Rows are points. Each copy is the shape, with its points in the same order, stretched, turned, moved and blurred by noise. Is it also mirrored, or only turned?

Shape (8 x 3):
+0.59	-0.22	-0.37
+0.27	+0.07	-0.02
+0.14	-0.45	+0.05
-0.15	-0.24	-0.05
-0.50	+0.29	+0.24
-0.14	-0.24	+0.14
+0.00	-0.40	-0.07
-0.50	-0.10	+0.03
Copy 1:
+0.26	+0.80	-0.60
+0.08	+0.51	-0.06
+0.57	+0.07	-0.14
+0.23	-0.17	-0.15
-0.29	-0.39	+0.46
+0.30	-0.21	+0.06
+0.46	-0.08	-0.29
+0.09	-0.53	+0.02
Copy 1 is: only turned
Copy 2:
+0.48	-0.15	-0.63
+0.25	-0.20	-0.09
-0.23	-0.33	-0.38
-0.27	+0.03	-0.14
-0.31	+0.10	+0.59
-0.33	-0.17	-0.06
-0.22	-0.10	-0.41
-0.48	+0.19	+0.17
Copy 2 is: only turned
Copy 3 (8 x 3):
-0.10	+0.06	-0.76
-0.25	+0.00	-0.18
+0.13	-0.39	-0.22
+0.24	-0.17	+0.10
-0.02	+0.00	+0.78
+0.11	-0.32	+0.18
+0.26	-0.24	-0.12
+0.34	-0.11	+0.54
Copy 3 is: mirrored
Copy 4 (8 x 3):
-0.18	+0.40	-0.26
+0.18	+0.10	-0.08
-0.37	-0.03	-0.37
-0.33	-0.04	-0.12
+0.18	-0.41	+0.29
-0.17	-0.22	-0.16
-0.46	-0.05	-0.22
-0.26	-0.31	+0.15
Copy 4 is: only turned

Shape, 10 rows:
-0.39	-0.22	-0.18	+0.25
-0.12	+0.03	+0.25	-0.25
+0.31	+0.04	+0.32	-0.05
+0.02	-0.41	-0.33	+0.35
-0.51	-0.56	-0.03	+0.35
-0.40	-0.29	-0.40	+0.39
+0.32	+0.39	-0.14	-0.07
+0.27	+0.12	-0.06	+0.04
+0.20	-0.15	+0.06	-0.31
+0.25	+0.06	+0.11	-0.45
Copy 1, 10 rows:
-0.15	+0.13	-0.39	-0.61
-0.06	+0.07	-0.34	+0.15
-0.10	-0.20	+0.03	+0.10
+0.08	+0.07	-0.05	-0.75
+0.15	+0.01	-0.63	-0.68
-0.14	+0.21	-0.38	-0.85
-0.47	+0.16	+0.26	-0.11
-0.30	+0.03	+0.13	-0.23
+0.13	+0.10	-0.03	+0.08
-0.05	+0.20	+0.02	+0.25
Copy 1 is: mirrored
Copy 2, 10 rows:
-0.02	+0.27	+0.37	+0.13
+0.29	-0.09	+0.29	-0.36
+0.34	-0.11	-0.05	-0.17
+0.02	+0.50	+0.01	+0.26
+0.15	+0.37	+0.48	+0.31
-0.23	+0.48	+0.35	+0.23
-0.18	-0.07	-0.19	-0.37
+0.06	+0.07	-0.16	-0.21
+0.33	+0.20	+0.04	-0.35
+0.28	+0.04	+0.08	-0.52
Copy 2 is: mirrored
Copy 3 (10 x 4):
-0.11	-0.08	-0.72	+0.03
-0.09	+0.18	+0.11	+0.00
-0.08	-0.22	+0.36	+0.03
-0.02	-0.38	-0.54	-0.15
-0.44	-0.11	-1.05	-0.23
-0.04	-0.20	-0.94	+0.05
+0.33	-0.20	+0.48	+0.40
+0.12	-0.26	+0.25	+0.17
+0.17	+0.08	+0.24	-0.21
+0.23	+0.18	+0.55	-0.09
Copy 3 is: only turned

Shape, 10 rows:
+0.34	+0.35	-0.15	-0.22	-0.64	+0.18
-0.23	+0.24	+0.52	-0.14	-0.25	-0.25
+0.06	-0.33	-0.08	-0.20	-0.04	+0.04
-0.31	-0.30	-0.08	+0.58	+0.10	+0.16
-0.07	+0.49	-0.11	-0.33	-0.21	-0.12
+0.04	-0.25	-0.32	+0.15	+0.04	-0.21
-0.37	-0.10	+0.44	+0.51	+0.25	-0.41
-0.33	-0.17	+0.30	-0.04	+0.27	+0.27
+0.21	-0.24	-0.28	+0.39	+0.17	-0.02
+0.08	+0.50	+0.15	+0.26	+0.18	+0.27
Copy 1 (10 x 6):
-0.16	-0.16	-0.25	-0.63	-0.02	-0.66
-0.02	+0.73	+0.06	-0.15	-0.35	-0.34
-0.21	-0.31	+0.22	+0.06	-0.13	+0.12
+0.38	-0.14	-0.17	+0.51	+0.21	+0.25
-0.47	+0.36	-0.27	-0.38	-0.06	-0.15
-0.30	-0.31	+0.08	+0.45	+0.29	+0.07
+0.25	+0.66	+0.22	+0.64	+0.18	+0.04
+0.22	+0.23	+0.14	-0.08	-0.25	+0.43
-0.01	-0.41	+0.20	+0.41	+0.63	+0.05
+0.33	+0.42	-0.01	-0.41	+0.57	-0.06
Copy 1 is: only turned
Copy 2 (10 x 6):
+0.29	-0.17	+0.64	+0.23	-0.46	+0.14
-0.18	-0.20	+0.10	-0.30	-0.48	-0.02
+0.14	+0.01	+0.00	-0.07	+0.19	+0.40
-0.05	-0.29	+0.33	+0.04	+0.70	-0.25
+0.07	+0.01	+0.04	+0.14	-0.39	-0.22
+0.02	-0.25	-0.01	+0.18	+0.30	+0.13
-0.58	-0.38	-0.12	-0.15	+0.16	-0.27
-0.13	+0.21	-0.05	-0.30	+0.34	-0.03
-0.13	-0.14	+0.14	+0.37	+0.47	+0.18
-0.49	+0.19	+0.43	+0.23	+0.05	-0.36
Copy 2 is: mirrored
Copy 3 (10 x 6):
+0.31	-0.24	+0.41	-0.61	+0.05	+0.58
-0.20	+0.05	+0.28	-0.04	+0.62	+0.02
+0.15	-0.24	+0.11	+0.15	-0.15	-0.11
+0.59	+0.56	-0.33	+0.35	-0.02	-0.01
-0.14	-0.20	+0.01	-0.32	+0.20	+0.44
+0.35	-0.02	-0.35	-0.06	-0.10	-0.21
+0.00	+0.67	-0.42	+0.29	+0.44	-0.40
-0.05	+0.31	+0.11	+0.61	+0.05	-0.06
+0.41	+0.43	-0.37	+0.01	-0.30	-0.16
-0.04	+0.64	-0.14	-0.17	+0.11	+0.34
Copy 3 is: mirrored

Shape, 12 rows:
-0.03	-0.19	+0.31	+0.16	-0.01	+0.14
+0.42	+0.15	+0.05	-0.34	+0.58	-0.25
-0.15	-0.11	+0.21	-0.08	-0.05	+0.04
-0.11	+0.09	-0.24	+0.41	+0.22	-0.39
-0.40	-0.28	-0.25	+0.37	-0.41	+0.21
+0.39	+0.23	+0.34	-0.18	+0.29	-0.20
-0.28	-0.36	-0.31	+0.11	-0.19	+0.06
+0.36	-0.05	-0.25	+0.67	+0.34	-0.23
-0.29	-0.34	+0.18	-0.20	-0.25	+0.31
+0.35	-0.14	+0.04	-0.05	+0.00	+0.03
-0.16	-0.61	+0.39	+0.03	-0.08	+0.02
-0.17	-0.24	+0.07	-0.16	-0.45	-0.16
Copy 1:
+0.12	-0.05	-0.24	-0.11	+0.17	+0.39
-0.10	+0.96	-0.26	+0.02	+0.24	-0.06
-0.09	+0.13	-0.07	-0.12	-0.04	+0.31
-0.52	-0.11	-0.29	+0.25	+0.08	-0.04
-0.04	-0.81	-0.03	+0.11	-0.31	+0.29
-0.02	+0.80	-0.12	-0.21	+0.43	-0.01
-0.06	-0.45	-0.17	+0.11	-0.36	+0.15
-0.04	-0.20	-0.63	+0.36	+0.37	-0.18
+0.18	-0.09	-0.05	-0.24	-0.20	+0.44
+0.26	+0.18	-0.22	-0.16	+0.09	+0.04
+0.06	-0.29	-0.49	-0.22	-0.01	+0.51
-0.11	-0.24	-0.08	-0.39	-0.19	+0.11
Copy 1 is: only turned
Copy 2:
+0.11	+0.34	+0.19	+0.11	-0.13	-0.11
+0.09	+0.33	-0.63	+0.33	+0.29	-0.50
+0.13	+0.15	+0.33	+0.06	+0.06	-0.17
-0.45	-0.02	-0.35	-0.47	-0.07	-0.07
-0.12	-0.20	+0.47	-0.33	-0.13	+0.32
+0.10	+0.24	-0.30	+0.34	-0.02	-0.55
+0.06	-0.10	+0.23	-0.27	+0.12	+0.28
-0.32	+0.20	-0.81	-0.34	-0.34	+0.14
+0.33	+0.14	+0.67	+0.18	+0.22	-0.02
+0.24	+0.13	-0.21	+0.30	-0.06	-0.02
+0.48	+0.34	+0.28	-0.05	+0.03	-0.15
+0.29	-0.30	+0.41	-0.09	+0.05	-0.05
Copy 2 is: mirrored
Copy 3, 12 rows:
+0.43	+0.00	+0.45	-0.12	-0.04	+0.09
+0.03	+0.54	-0.52	+0.23	+0.69	-0.11
+0.27	-0.22	+0.17	+0.03	-0.04	+0.17
-0.10	+0.32	-0.20	-0.27	-0.42	-0.47
-0.07	-0.39	+0.77	-0.25	-0.61	-0.18
+0.25	+0.38	-0.29	-0.11	+0.58	+0.22
-0.09	-0.49	+0.42	+0.00	-0.27	-0.30
+0.06	+0.62	+0.12	-0.47	-0.02	-0.75
+0.19	-0.63	+0.57	+0.25	+0.04	+0.37
+0.04	-0.03	+0.22	-0.23	+0.52	-0.04
+0.72	-0.47	+0.47	+0.07	+0.06	+0.01
+0.07	-0.71	+0.20	-0.27	-0.02	+0.10
Copy 3 is: mirrored

Shape (14 x 8):
-0.32	-0.08	-0.31	-0.27	-0.52	+0.06	-0.21	+0.17
-0.50	-0.18	-0.24	+0.22	+0.00	-0.41	-0.14	+0.17
-0.16	-0.71	-0.35	-0.17	+0.30	+0.00	-0.40	+0.02
+0.27	+0.20	+0.28	+0.20	-0.14	+0.51	-0.04	-0.31
+0.03	+0.14	+0.41	+0.15	+0.36	+0.44	+0.58	+0.31
-0.69	-0.32	-0.05	-0.49	-0.05	-0.28	-0.24	-0.05
-0.13	-0.34	+0.64	+0.30	+0.07	-0.18	+0.23	+0.27
-0.17	-0.17	+0.31	+0.47	+0.32	+0.55	+0.14	+0.33
-0.23	-0.29	-0.55	-0.23	-0.07	-0.49	+0.04	+0.05
-0.29	-0.04	-0.43	-0.41	-0.15	-0.41	+0.22	-0.02
-0.20	+0.40	+0.20	+0.24	+0.20	+0.40	+0.02	-0.18
-0.25	-0.43	-0.63	-0.45	+0.25	-0.20	-0.02	-0.16
+0.22	+0.44	+0.35	+0.22	+0.11	+0.41	+0.00	-0.13
+0.34	+0.41	+0.19	-0.06	+0.43	+0.35	-0.17	+0.29
Copy 1 (14 x 8):
-0.18	+0.28	+0.04	+0.26	+0.03	-0.02	-0.29	-0.42
-0.21	+0.19	-0.31	-0.14	-0.17	+0.20	-0.49	-0.35
-0.25	+0.56	+0.38	-0.27	-0.24	+0.06	-0.48	+0.21
+0.28	-0.12	+0.21	+0.13	+0.67	-0.35	+0.21	-0.14
+0.03	-0.37	-0.03	+0.24	+0.27	+0.18	+0.38	+0.30
-0.39	+0.79	-0.11	-0.09	+0.04	+0.36	-0.42	-0.55
-0.17	+0.18	-0.19	-0.34	-0.13	-0.07	+0.42	+0.16
-0.32	-0.34	+0.21	+0.06	+0.15	-0.10	+0.28	+0.27
+0.08	+0.44	-0.01	-0.03	-0.20	+0.29	-0.51	-0.33
+0.11	+0.37	-0.16	+0.12	-0.08	+0.51	-0.35	-0.53
-0.09	-0.12	-0.12	+0.07	+0.67	+0.10	-0.07	-0.08
+0.08	+0.56	+0.24	-0.04	-0.19	+0.48	-0.65	-0.20
+0.05	-0.21	-0.07	+0.09	+0.67	+0.00	+0.20	+0.02
+0.14	-0.06	-0.12	+0.50	+0.53	-0.01	+0.03	+0.53
Copy 1 is: only turned
Copy 2 (14 x 8):
-0.49	+0.02	+0.02	-0.18	+0.03	+0.13	-0.18	+0.02
+0.01	+0.31	+0.35	-0.31	+0.36	+0.26	-0.15	-0.12
+0.10	+0.21	+0.10	-0.81	-0.18	+0.00	+0.01	+0.36
+0.26	-0.27	-0.11	+0.16	-0.48	-0.07	-0.48	-0.26
+0.41	-0.26	-0.39	+0.33	-0.12	+0.13	+0.37	-0.29
-0.37	+0.24	+0.60	-0.39	-0.26	+0.35	+0.12	+0.07
+0.11	-0.43	+0.32	-0.19	+0.17	+0.02	+0.33	-0.40
+0.58	-0.38	-0.24	-0.08	-0.02	+0.24	+0.03	-0.12
-0.28	+0.61	+0.12	-0.44	+0.18	+0.02	+0.06	-0.07
-0.35	+0.58	+0.07	-0.16	+0.00	+0.15	+0.13	-0.14
+0.40	-0.01	+0.02	+0.37	-0.39	+0.32	-0.37	-0.23
-0.04	+0.70	-0.01	-0.61	-0.27	+0.13	+0.11	+0.18
+0.33	-0.19	-0.02	+0.46	-0.36	-0.03	-0.35	-0.25
+0.30	-0.18	-0.06	+0.53	-0.24	-0.34	-0.14	+0.23
Copy 2 is: only turned

Shape (13 x 9):
-0.23	-0.09	-0.18	+0.11	-0.14	-0.45	+0.18	+0.11	-0.09
+0.46	+0.11	-0.25	-0.16	-0.05	+0.04	+0.46	-0.34	+0.00
+0.20	+0.09	+0.40	+0.23	+0.11	+0.12	+0.12	+0.04	+0.39
-0.10	-0.59	-0.39	-0.08	+0.24	-0.08	-0.07	+0.22	+0.35
-0.21	+0.14	-0.18	+0.09	-0.27	-0.26	+0.02	-0.05	-0.17
-0.03	+0.19	-0.04	+0.31	-0.39	-0.06	-0.11	-0.07	-0.47
-0.44	-0.33	-0.28	-0.48	+0.34	-0.28	+0.04	+0.34	+0.01
+0.25	+0.29	-0.10	+0.37	+0.21	+0.07	+0.24	-0.06	-0.23
+0.01	-0.02	+0.34	+0.47	-0.25	+0.42	+0.59	-0.28	-0.44
+0.18	-0.46	+0.38	-0.18	+0.30	-0.26	-0.13	-0.03	+0.16
-0.27	+0.44	+0.15	+0.50	-0.35	+0.32	+0.27	-0.44	-0.32
-0.33	+0.09	-0.32	+0.36	-0.09	-0.42	+0.25	-0.04	-0.17
+0.28	-0.16	+0.50	+0.25	+0.38	+0.25	+0.04	-0.56	+0.17
Copy 1 (13 x 9):
-0.05	-0.04	+0.41	+0.28	+0.07	+0.16	+0.11	+0.02	-0.07
-0.31	-0.06	-0.08	+0.55	+0.31	-0.26	-0.37	+0.34	-0.09
+0.32	+0.04	-0.10	+0.53	+0.20	-0.07	-0.62	-0.04	+0.28
+0.02	+0.09	+0.08	+0.05	-0.67	+0.20	+0.36	+0.06	+0.31
-0.07	-0.21	+0.38	+0.16	+0.27	-0.01	-0.11	-0.01	-0.12
+0.16	-0.11	+0.21	-0.05	+0.64	-0.18	-0.16	+0.03	-0.06
-0.46	+0.16	+0.11	+0.09	-0.60	+0.16	+0.59	-0.47	+0.20
+0.02	+0.05	-0.04	+0.19	+0.65	+0.12	-0.19	+0.11	+0.23
+0.48	+0.09	-0.42	+0.66	+0.78	-0.03	-0.47	+0.03	-0.38
-0.03	+0.67	+0.03	+0.17	-0.37	-0.16	-0.19	+0.05	+0.10
+0.29	-0.39	-0.03	+0.39	+0.92	+0.07	-0.71	-0.04	-0.39
-0.02	-0.20	+0.49	+0.27	+0.34	+0.39	+0.04	+0.14	-0.13
+0.28	+0.54	-0.26	+0.29	+0.22	-0.01	-0.88	+0.28	-0.13
Copy 1 is: mirrored
Copy 2, 13 rows:
-0.37	-0.01	-0.22	+0.04	-0.42	+0.19	-0.05	+0.10	-0.26
-0.15	-0.52	+0.49	+0.20	-0.12	-0.14	+0.23	-0.18	+0.33
+0.14	+0.10	+0.19	-0.05	+0.27	-0.41	+0.26	+0.40	+0.21
+0.11	+0.05	-0.28	+0.00	-0.45	+0.53	+0.39	-0.09	+0.05
-0.21	+0.03	-0.09	+0.06	-0.28	+0.15	-0.33	-0.04	-0.37
-0.37	+0.43	+0.04	-0.10	-0.10	+0.03	-0.56	+0.16	-0.17
-0.04	-0.19	-0.75	-0.26	-0.64	+0.38	+0.26	-0.38	-0.36
-0.17	+0.16	+0.05	+0.03	-0.18	-0.37	+0.19	+0.14	+0.37
-0.73	+0.36	-0.07	+0.18	+0.72	-0.09	-0.11	+0.28	+0.45
+0.18	-0.37	-0.34	-0.38	-0.08	+0.07	+0.05	+0.37	+0.41
-0.41	+0.32	+0.01	+0.38	+0.48	-0.23	-0.63	+0.15	+0.00
-0.31	+0.03	-0.30	+0.31	-0.53	+0.15	-0.25	+0.08	-0.13
+0.27	-0.33	-0.08	+0.04	+0.60	-0.32	-0.25	+0.57	+0.99
Copy 2 is: mirrored
Copy 3:
+0.44	-0.13	-0.38	-0.16	-0.16	-0.24	-0.03	-0.51	+0.30
+0.13	-0.08	+0.11	+0.19	-0.38	+0.36	-0.31	+0.32	+0.33
-0.28	+0.13	-0.15	-0.58	-0.20	+0.14	+0.06	+0.27	-0.23
+0.35	+0.01	+0.21	-0.34	-0.46	+0.13	-0.11	-0.71	-0.36
+0.45	+0.01	-0.34	+0.16	+0.04	-0.13	-0.11	-0.12	+0.27
+0.08	-0.18	-0.44	+0.23	+0.35	+0.02	-0.36	+0.16	+0.34
+0.58	-0.07	+0.33	-0.17	-0.36	-0.11	+0.39	-1.01	-0.08
-0.34	-0.08	-0.47	+0.04	-0.12	+0.42	-0.15	+0.05	+0.24
-0.38	-0.16	-0.31	-0.45	+0.24	+0.54	-0.44	+0.14	+0.70
+0.30	-0.53	+0.31	-0.53	-0.30	-0.11	+0.28	-0.23	-0.44
+0.00	+0.25	-0.59	+0.04	+0.34	+0.49	-0.34	+0.42	+0.56
+0.44	+0.00	-0.72	-0.03	-0.15	-0.03	-0.08	-0.49	+0.45
-0.07	-0.26	+0.03	-0.48	-0.18	+0.64	+0.02	+0.36	-0.32
Copy 3 is: only turned
Copy 4 (13 x 9):
-0.05	-0.08	-0.32	-0.22	+0.35	-0.17	+0.05	-0.21	-0.33
+0.32	+0.04	+0.15	+0.06	+0.23	-0.20	+0.15	-0.38	+0.25
-0.03	-0.21	+0.07	+0.11	+0.29	-0.12	+0.00	+0.40	+0.15
-0.15	-0.48	-0.42	+0.30	-0.20	-0.31	-0.15	-0.19	-0.07
-0.10	+0.00	-0.15	-0.37	+0.23	+0.03	+0.10	-0.16	-0.25
-0.27	+0.11	+0.22	-0.42	+0.08	-0.10	+0.25	-0.11	-0.25
-0.20	-0.24	-0.53	+0.28	+0.12	+0.08	-0.25	-0.28	-0.23
-0.17	-0.25	+0.42	-0.15	+0.36	-0.13	-0.01	-0.21	-0.08
-0.62	+0.19	+0.25	-0.35	+0.33	-0.24	+0.31	-0.05	+0.18
-0.04	+0.01	-0.18	+0.32	+0.01	-0.34	-0.48	+0.25	-0.07
-0.40	+0.02	+0.22	-0.70	+0.29	+0.11	+0.26	+0.01	+0.12
-0.11	-0.23	-0.17	-0.43	+0.41	-0.19	+0.05	-0.26	-0.26
-0.19	-0.05	+0.29	+0.05	+0.00	-0.33	-0.40	+0.25	+0.27
Copy 4 is: mirrored
